Every row gives one point. Two turns around zero, p and q, are shown by what they do to some points. Write where each new point lands after one turn and then the other. Backwards means that the second turn is done in reverse. Each puzzle has new turns, and all numbers are rounded.

Turn p:
[ 17.4  -7.3 -14.5] => [13.2 18.5 -7.0]
[ -3.2 -13.5   4.7] => [10.5 -9.9 -2.7]
[26.7 20.4  9.2] => [-2.6 22.0 26.9]
[ -8.1  -0.8 -14.2] => [ -5.3   1.7 -15.4]
[12.9 17.5 10.5] => [-7.0  9.9 20.9]
[-45.8 -16.3   4.3] => [ -8.9 -42.3 -22.7]
Turn q:
[ 14.0 -15.7 -14.8] => [ -0.5 -22.3 -12.9]
[ 6.4 -4.6 25.2] => [ 4.4 -5.3 25.5]
[ 19.1  27.2 -19.5] => [ 30.0   6.9 -23.1]
[-25.2  -1.7 -12.9] => [-21.7  13.6 -12.2]
[-14.2  -5.1  21.9] => [-12.1   7.1  22.6]
Where do these land?
q, then p: [-11.2  28.9  10.6] => [-19.4  14.8  21.8]
q, then p backwards: [ -6.3 -25.9   0.8] => [-20.6  13.9   9.7]
p, then q backwards: [30.9 -7.5  8.8] => [ 7.9 24.0 21.2]
q, then p: [-13.4   4.5 -20.2] => [-16.0   8.2 -16.8]

Turn p:
[ 42.6  13.2  15.6  -8.0 -10.9  17.5] => [42.9 20.6 16.5 -6.8  0.8 11.8]
[ 6.8 17.2 15.2 19.9 13.3 15.5] => [ 0.4  9.5  9.3  2.3 17.1 30.2]
[-11.9  -8.7 -10.4 -18.9   5.5   8.5] => [-10.5   5.2 -11.8 -18.2  -8.5 -10.2]
[-15.7 -31.5  -0.5  -4.3 -14.0  -4.3] => [ -4.7 -30.0  -4.9 -12.7 -13.8 -13.1]
[ 25.0  10.7 -11.1   3.5 -18.5  16.1] => [ 27.3  13.2  -3.6   7.1 -17.0  14.4]
[ 7.1 29.5  6.9 10.7 -7.1  8.1] => [ 3.9 17.3 16.3 14.4 -2.9 20.0]
[-17.9 -20.4 -14.9   4.5  19.8 -26.3] => [-21.8 -18.8 -22.3   7.4  15.4 -21.2]
[-36.0 -10.0  -0.8  -7.3  12.0 -35.1] => [-37.5 -17.1   0.4   6.5   9.0 -31.7]
Turn q:
[-2.8  7.4 13.7 18.8  1.1 27.2] => [21.1 11.6 23.2 14.8  3.0  0.8]
[ 21.9 -26.3  -7.0  -7.0  35.1  -4.1] => [ -4.3 -10.7 -32.9  23.1  27.6  -2.8]
[ 24.7 -18.7   8.3 -19.0   8.5   4.4] => [ 10.9 -22.3 -21.9  14.4   3.8 -12.8]
[-19.2   2.5   8.4  -9.8 -18.0 -14.2] => [ -2.5  -8.6   8.8 -29.4  -6.7   0.2]
[  5.5  33.0 -36.3  22.5 -23.6 -30.0] => [-45.8  34.8   4.1  -8.2 -31.4  -4.6]
[-12.9   2.3  12.5  16.9  -8.3   2.0] => [ 2.9  5.7 23.6 -6.8  5.3 -3.9]
[-24.0  -0.6  -1.3   2.3 -17.0  19.8] => [ 6.8 -6.9 26.5 -4.0 -8.1 19.8]
[  6.8   0.3   1.7 -24.7  22.2  -5.1] => [ 10.9  -3.6 -31.3  -3.9   6.6   3.3]
Where do these land?
q, then p: [ -4.2  -8.3 -10.3 -21.6   0.9 -31.2] => [-17.2   2.0 -20.7 -13.7 -17.3 -20.5]
q, then p: [  7.7  14.5   6.0 -22.3  -3.5  -1.7] => [ 16.6   4.3  -6.9   6.6 -17.0 -12.0]
p, then q backwards: [ 23.1  16.7  13.1  -4.3 -12.2   3.7] => [-9.0 15.4 13.7 10.9  0.3 23.3]
p, then q: [ 12.5 -24.0  -8.0  34.2  26.1  10.0] => [ -5.1  -5.0 -15.5  38.1  12.7  29.0]
p, then q: [-11.0  15.9  17.4  34.5  21.9  -2.0] => [23.4 10.9 14.2 12.8 29.8 20.7]
p, then q: [  2.9  18.3 -23.0 -15.3  -6.7 -10.4] => [-16.9  21.9   8.9 -10.8 -14.6  -9.0]
q, then p: [-11.1  -2.4 -11.0 -23.7  -0.8  10.8] => [ 12.4  -2.1 -12.4 -16.9 -15.7   9.2]
q, then p: [-20.0 -30.8  15.8  18.6 -25.7  20.7] => [  8.1 -29.4  23.4 -27.1  28.2   4.5]

Turn p:
[ -1.3  30.1  11.6  -4.6  25.4 -10.7  -5.5  -3.3   2.2] => [ 13.8  23.8   4.5 -15.0  10.5  14.3 -13.1  -9.0 -17.2]
[  2.3  20.0   4.9  -4.8  11.3  -4.2  27.0 -23.9  27.5] => [ 13.9   7.6   0.6 -33.4  -5.8  22.9  20.9  11.0 -13.2]
[ -3.9 -35.2 -10.9  16.4  11.1  -1.4   8.8   9.8  -1.6] => [-30.2 -17.8  -1.0   5.1  13.2 -11.1   1.2  18.9  -5.2]
[ -9.9 -24.6  -9.4  27.0 -15.9   8.7 -20.9 -28.4  10.8] => [-28.0 -28.6  10.6   2.3   5.0  13.1  20.0 -22.0  20.2]
[ 33.7 -19.4 -21.7  -6.0 -14.9  -4.1 -19.7  23.2 -35.3] => [ -6.7   2.1  -8.4  22.3   2.1 -58.8  -5.2 -14.0  11.1]
[ 7.7  5.0 12.7 -4.8 12.2 15.0 19.6 12.2 20.7] => [17.8  6.6 -2.8 -6.5 12.6  8.9  6.5 30.2  1.9]
[-11.5  -3.3  20.5 -10.0  12.9  14.9  13.1 -22.7   2.7] => [ 19.4 -21.4   2.0  -3.3   5.1  21.9   6.3   4.4 -18.2]
[ -6.5  -6.4  19.2 -12.9  -0.7 -16.1   6.2  -2.6  23.2] => [  7.7 -12.5  -1.3 -26.5  -5.5  11.3 -14.3  12.0   6.1]
[ -7.5  32.8  30.8  20.1 -16.0 -11.6   8.1 -14.8   2.4] => [ 13.7  12.5  41.0  -9.7 -21.4  23.6  -1.9  -4.8   0.6]
[ -2.4   4.5 -23.8 -13.3  -2.0  17.4 -25.8  26.7 -13.7] => [ -2.6  16.4 -28.2  31.7   8.1 -10.7  -9.8 -12.0  12.1]
[ -0.7  -3.5 -33.8  -7.0 -23.6  -7.9 -11.1  23.8 -38.8] => [-18.7  11.3 -16.8  33.1 -24.0 -35.4 -10.7 -14.7   2.0]
Turn q:
[ 11.8  -9.0 -10.9   8.3 -29.0  17.7 -23.1 -13.9  14.5] => [  5.4  19.0 -15.3  26.6  -7.5  26.9 -17.3  -7.2  -6.1]
[-17.4  -6.3  -1.0   6.0   2.9  -6.2   6.5 -19.0   6.2] => [  1.4 -10.5   9.8   0.4 -10.2  -1.1  -0.8 -23.1  -4.5]
[ -4.8 -12.8   5.1 -21.3  -7.0   6.7 -12.0  -9.2   1.6] => [ -2.6   7.8  -0.1 -13.1   7.3  21.0  -9.1  -9.3  -9.5]
[  2.9  -1.3   1.8  -5.6  -3.5 -26.1 -19.3  -6.1  22.9] => [-10.6  10.3 -16.0 -12.9 -25.5  -4.1 -14.0  -7.3 -10.9]
[ -3.1  54.7  -1.3 -10.3  18.2  -5.1  -2.8   9.1  22.6] => [-14.5  29.7  -8.9 -13.9  -4.3 -34.1   9.4  -8.8  36.9]
[ 18.8  10.6 -12.0  -8.2 -49.0   7.8  14.5 -10.0  -0.1] => [ 37.7  30.6   2.3  10.5 -15.3  24.0   8.9   9.0   3.0]
[ -9.6 -12.7  13.3   9.8  25.8  15.8  42.7  50.7 -19.6] => [-18.2 -41.0  18.8   0.1  23.3  -2.9  43.8  34.5  14.0]
[ -5.0 -10.4 -21.6  -7.5  27.1 -19.9 -19.5 -12.2   2.5] => [ -4.7  -8.0 -22.9 -11.5   6.4 -20.2  -8.2 -23.4 -22.7]
[ 19.2 -11.9  22.5  20.8  15.5  12.3  20.0  -1.6 -31.2] => [ 15.7 -37.7  16.0   7.5  16.5  -0.7 -12.6  25.4  12.8]
[-12.8  -0.9   4.0   7.9  -1.1  -3.1  -6.9  12.2 -19.5] => [ -9.3  -0.1  16.3   6.3   9.3  -8.8   0.1  10.2 -13.1]
Where do these land?
q, then p: [ 10.1 -34.4  15.8  21.8  23.1 -19.9  24.5  12.0  13.3] => [-23.7 -41.3 -14.8  12.7 -11.1 -18.8  -7.2  20.0  17.0]
q, then p backwards: [-2.7  9.3 12.1 13.7  8.2 -6.4 20.9  6.6 17.4] => [  4.3 -13.2  -4.8   6.2 -31.5  -2.9   4.0  -3.7   5.7]
p, then q backwards: [ 21.5  14.3   5.5   1.1   0.1   6.9 -12.3   7.7 -14.4] => [ -5.3  23.2 -13.7   3.3  -3.4   4.4  -1.0 -13.1 -14.1]
p, then q: [-30.8  -2.1   2.6 -17.5  -5.9  20.1  11.6 -47.7 -23.0] => [ 39.7 -23.3  13.3  27.9  14.8  32.6  -7.0   6.0 -14.0]
p, then q backwards: [  4.0  23.7 -18.0 -13.3  -4.3 -29.8 -26.5  12.4 -15.6] => [ -5.7  26.1  -7.6  -5.0   0.6 -13.7 -32.3 -25.8  19.7]
p, then q: [ 10.5  11.5 -20.1 -23.0   8.9   2.5  -9.8   1.1   3.2] => [ 21.8   9.4 -16.0   0.1   2.4 -18.0   7.3 -12.8  -0.2]
q, then p backwards: [-23.6 -13.6   8.1  -9.4 -10.5  22.4  15.2   3.0  -7.5] => [ -7.3   5.5  12.3  28.4   6.6  13.4  -2.3 -21.4   8.7]
p, then q: [ 12.5 -12.8  21.8  10.2   3.2 -15.3 -11.1  13.1  29.5] => [-32.3   3.5 -18.0 -28.4   1.6   7.2  -2.6  -4.2   6.8]
p, then q: [  9.8   6.6 -12.9  24.1  15.1  -6.9 -28.1  23.1  11.1] => [-23.8   6.6   2.1 -10.5   0.0 -27.7  -2.3 -27.5  18.8]
q, then p: [-11.4  -2.4 -14.9  -7.8 -37.8  26.4  15.8 -31.4 -14.0] => [34.7  4.4 31.5  2.6 22.6 -2.9 34.8 -3.4 -3.8]

Turn p:
[  1.4   6.4  17.7  -9.7 -18.4   0.5  22.5   8.5  27.7   3.5  -4.8  17.6] => [-26.8 -10.4  16.1  15.9  12.0  -9.5  25.5   8.5  10.6  -6.1   3.4  -5.1]
[ 17.7  16.9 -13.8   9.1   9.2   7.4  -9.5 -26.9 -14.4 -19.4  -6.1  -6.0] => [ 23.4  10.3  -1.8  -6.6 -23.1   4.1  -0.9 -22.1  -0.1 -18.0   8.5  18.7]
[ -4.5  -4.1   1.5 -14.9  23.9 -27.5   9.8   5.8   2.8   2.2 -27.2  -1.7] => [  4.5  17.7  -0.2  -6.2  -9.4   3.0  15.2  32.7  -2.5  -8.8 -21.1 -13.2]
[-2.1 27.8 -4.4 -2.0  2.1 13.2 -5.6  5.7 15.5 21.5  3.4  4.8] => [  7.1  -1.4  10.3  23.8  21.5  10.2   8.3  -0.8 -16.4  -3.6   9.4   6.6]
[-45.9  16.6   4.7  13.5  -7.5   2.7  -7.5 -19.4 -12.1   3.6  -6.0 -13.8] => [ 10.1   8.0  -6.5  31.9   4.7  -4.5 -27.3 -17.1   4.0  -6.9 -33.0   2.8]
[-19.6  -0.7   3.5 -15.6 -13.8   1.0 -10.5  18.4  27.9 -11.3  -2.1   2.4] => [-30.6  -0.3  23.7   9.1   9.2  12.6 -12.5  13.2   2.7  -1.2  -5.2   1.9]
[ -5.5 -21.3  13.5 -17.0   3.9 -14.1   0.5  -9.9  18.6 -10.8  37.9   1.0] => [ -5.9   6.3   8.8 -10.6  14.7  -7.3 -20.4  15.6  35.6   4.6  21.4 -15.2]
[ 13.1 -18.3   3.8  18.5  13.5  20.4   6.5   9.7   2.1   6.1  -9.0   4.4] => [ 12.7 -26.2   7.3 -12.4  -5.7   3.5  15.9  -1.9  -3.1  18.6  -5.5  -0.9]
[ -1.3 -12.8  -8.4 -16.7   9.5  19.4  16.6  19.9  -0.7  -7.8  22.4  44.6] => [-11.7 -16.0   2.7 -33.9  41.3  -1.0  14.3   8.8  12.0   2.5   3.7  22.4]
[  9.4  -1.1 -42.2  12.9  -8.5  28.1  12.4  -4.2 -12.5   9.9   3.3  -1.7] => [  6.8  -9.3 -28.6   1.0   0.8  22.8  14.2 -22.8  -1.4  17.2   6.9  28.3]
[ 21.7 -20.0   6.0  14.9 -23.0  -1.1 -32.9 -18.2 -42.1  35.8 -51.8 -25.6] => [  8.1  27.4 -10.8   2.2 -45.8 -14.1   8.7 -40.6 -44.9  38.7 -22.4 -22.2]
[  3.2   7.5  20.0 -15.5  -1.4   9.4   5.6  -2.1 -13.3 -25.2  37.4 -28.3] => [ -2.7  -9.5  -7.9 -13.3   8.0   7.8 -26.9 -20.4  17.7 -28.5  20.3 -26.6]
[ 12.4   3.0  -1.8  22.6  10.6 -59.4  -7.7  12.7   0.5  -8.1   2.6   2.3] => [  5.1   3.1 -13.2  -1.1 -28.2 -27.8 -13.9  46.8 -13.9  -8.5  13.5   2.3]
Turn q:
[ -6.4   5.5   3.8   9.8  22.7  14.4 -17.8  12.9  16.2 -14.4   3.8  31.9] => [-13.3  -9.7   9.2   8.3   2.0  21.0 -22.8  25.8  20.1 -20.0  -5.6  -0.3]
[ 29.6   7.4 -14.8  -3.3 -32.6 -11.5 -17.7 -18.7 -17.6  15.6  -3.4  -8.7] => [ 37.4   6.3 -22.4  -5.8  -8.7 -17.2  -7.1  -5.1 -12.1  26.9 -12.5 -14.5]
[ 24.7  12.2 -25.1 -34.2 -22.3 -27.9 -14.7  -1.1  20.5 -20.6 -16.4 -15.6] => [  8.8 -38.1 -33.7 -22.7 -19.5 -28.4   4.8  -7.5  -1.3  -2.0  -9.0 -29.6]
[-18.4 -33.3   0.5  20.0  -1.1   1.9  12.3  16.7 -16.6  -2.0  19.9  10.9] => [-13.5   2.1  19.3  -0.6  -0.7  25.8   2.2  13.3 -21.6  16.9  12.4  27.7]
[-10.0  -4.2  13.0  30.0 -19.4 -21.3   5.3 -13.0  -6.6  14.6 -28.1 -21.3] => [ -3.9  18.8  -7.9  17.8  13.7 -33.7  -5.8  -8.8 -37.9   5.1   6.5   5.1]
[-24.8  23.6 -24.4  -1.1  18.4  32.8  16.8   7.7  17.1 -14.5   8.4  14.9] => [-30.6  -3.4  11.9   1.0 -19.1  19.9 -10.4 -16.8  33.3 -17.3 -20.5  15.8]
[  2.7 -26.3  14.0   0.1 -23.3  -7.6  -7.1 -32.5   2.2  22.1  12.5  -5.3] => [ 25.3   3.3  14.3  -9.9  17.8 -16.4 -14.3  -9.3 -10.9  27.5  23.9  -1.0]
[  1.0   9.0  11.1  -8.9  29.3  13.0  27.5   9.2  -3.7 -12.7  -1.5  13.3] => [-10.7  -2.2  -0.2   7.9  11.9  17.1  23.6   1.4  24.4 -19.8  -5.3  17.7]
[ 11.2  21.5 -15.5 -23.3  -9.5 -39.0 -36.5 -25.7 -14.1  -7.4  17.0 -20.4] => [ 41.1   2.3 -29.0 -23.8 -38.5 -22.8  -6.4   1.3  -0.7  -6.4  20.9 -17.5]
[10.1  3.8  7.8 17.4  2.2 11.3 15.5  7.3 -4.3 -9.1 -2.3 10.9] => [-6.9 -1.6 -2.3 22.1  6.9  6.4  6.0  8.8  7.3  5.9 -9.8 14.1]
[-1.1 -0.4 -2.3 16.5 32.7 10.4 20.5 27.2 17.2 20.8  4.0  2.5] => [-40.4  17.9  -2.4   7.7  16.9  28.7   5.5  -1.3  12.6   0.7   2.5  -7.0]
[-25.8   6.6  15.9  -5.2   3.8   9.8  15.3  25.2  -0.1  15.6  -1.1  26.6] => [-24.3  17.6  21.2 -15.3  16.4   5.2   6.1  17.1   8.6  -8.9 -17.8  15.6]
[ -4.9  -4.6  26.5   7.4  -1.6  24.3   3.0  17.7   1.9  -3.7   9.8 -19.0] => [-10.7   4.7  32.1  21.6  -2.4  -0.5  19.4   6.2   2.6   6.0   4.8  -8.4]
[ 19.1 -11.9 -21.3 -36.1  -9.1 -10.2 -43.9 -25.6 -21.5  -3.7 -20.9 -28.1] => [ 55.4 -16.5 -13.0 -16.2 -16.3  -5.7   0.0 -19.9 -29.0 -13.3  -1.6 -35.4]
[-7.0 -9.0 10.7 11.1  9.8 -0.2 21.5 -7.3  9.4 -0.7 -1.9  7.3] => [-13.7  -1.7   3.0   8.1  19.5   0.7  -0.9  -5.4   4.3  -1.3  10.9  17.6]
Where do these land?
p, then q: [  2.4   6.3  -6.4  27.8  10.9   3.7   9.0  32.9  34.2  -1.7 -23.0   4.9] => [-14.3  -6.3  23.1  10.1  23.2  16.2  16.2  20.1 -26.9  20.3 -12.8  15.5]
q, then p: [-1.4 -0.9 17.5  0.4  3.6  3.1 15.9 -2.8 -4.8 -1.1 41.5  1.3] => [ -5.7 -16.7  10.2  15.3  30.3 -10.8  11.1   7.6   7.0   1.8  20.2  -4.2]
q, then p: [ -6.2  16.7  -9.2 -17.2   2.1 -23.4  24.2 -16.3   7.8  -8.5 -27.5  -3.1] => [ -1.4  29.7 -10.1 -11.6 -11.8  -0.4   1.6  18.3  27.2  -6.9  -4.5  24.4]
p, then q: [ -7.7   0.3  25.1  26.6  14.1   0.5 -21.4 -11.8   3.5 -29.4 -23.1  11.3] => [ 18.3 -20.7  -1.1   2.9  23.5 -34.4   3.4  30.8 -15.4  -0.4  -1.7  -4.4]
p, then q: [ 23.4   7.9  -5.9  16.9  34.4  14.9   0.4 -15.2 -27.4  22.6  31.4  -7.1] => [ 33.2 -10.8 -31.7  -1.6  -1.8  28.9  10.1 -11.6  20.4  27.5  12.8 -15.1]
q, then p: [ 13.2 -13.1  34.8 -29.3   2.2 -21.7  -6.5 -13.6   0.1 -14.2  13.7 -10.4] => [ -5.2 -13.1 -15.2 -22.1   3.6  -0.6   4.2  23.1  19.0  -1.7  35.7 -22.4]
p, then q backwards: [ 21.7  10.4   8.3 -23.0  -2.6  18.7  16.5 -15.1   1.4 -13.4  27.7  -2.7] => [ -3.9  -4.1   7.6 -24.0  36.0  -3.5   9.4 -17.6  18.9   4.9   8.5 -12.6]
q, then p: [-29.6 -14.5 -20.2 -24.3 -11.4  26.2  -8.5  -0.5 -18.5  16.8  -3.4 -22.4] => [ -3.5  20.9   5.6  -1.2  -6.1 -16.9  13.4 -43.4   6.2 -21.1  -7.2 -26.6]
q, then p: [-27.1 -19.2 -22.5  -1.9 -11.4   0.7 -11.0  23.2 -45.0  11.4  13.8   8.3] => [-23.0   3.0  -2.4 -13.4  25.0  -8.2  20.5 -41.7 -28.5 -16.6 -11.4  -4.9]
p, then q backwards: [ -3.3   8.7   2.9  21.2 -23.2  11.1   1.9  20.3 -19.6  11.2   6.6 -11.5] => [ 10.2 -14.9 -22.0  14.1  -6.6  -9.0   5.0  -6.5  13.7 -13.3 -25.1 -10.6]
p, then q: [ -4.4  15.9  -2.5 -16.3   4.5 -20.6 -42.6  -9.2   3.6  10.6   2.3   4.1] => [ 14.6  27.8  -9.0  11.9 -18.8  -7.1   3.7  31.3  15.3 -12.2  -5.3  -4.0]
q, then p backwards: [ 17.3  -9.5 -33.7  11.5  -0.9  -7.5  -9.8  -2.8  34.3  -1.9  -2.3  -7.7] => [ -2.2 -17.1   6.8  11.8 -23.0   6.4   1.2  17.4 -14.0   1.9  20.3 -33.1]
q, then p backwards: [-14.3   7.4   5.7  16.2  -9.7  11.6  19.6 -16.8  14.6  16.2 -35.5  10.2] => [-36.9  13.5  11.5  -5.4 -23.0   9.0 -11.5  -5.5 -15.9   3.3   5.2  22.7]
q, then p: [ 15.9 -16.3   6.3  -8.7 -12.6 -17.2  12.3  27.8  15.9 -18.8 -22.1  24.7] => [ -3.7  -3.6 -13.0 -28.2   5.3  15.4   4.3  28.9   1.8  21.5 -33.4  -4.9]
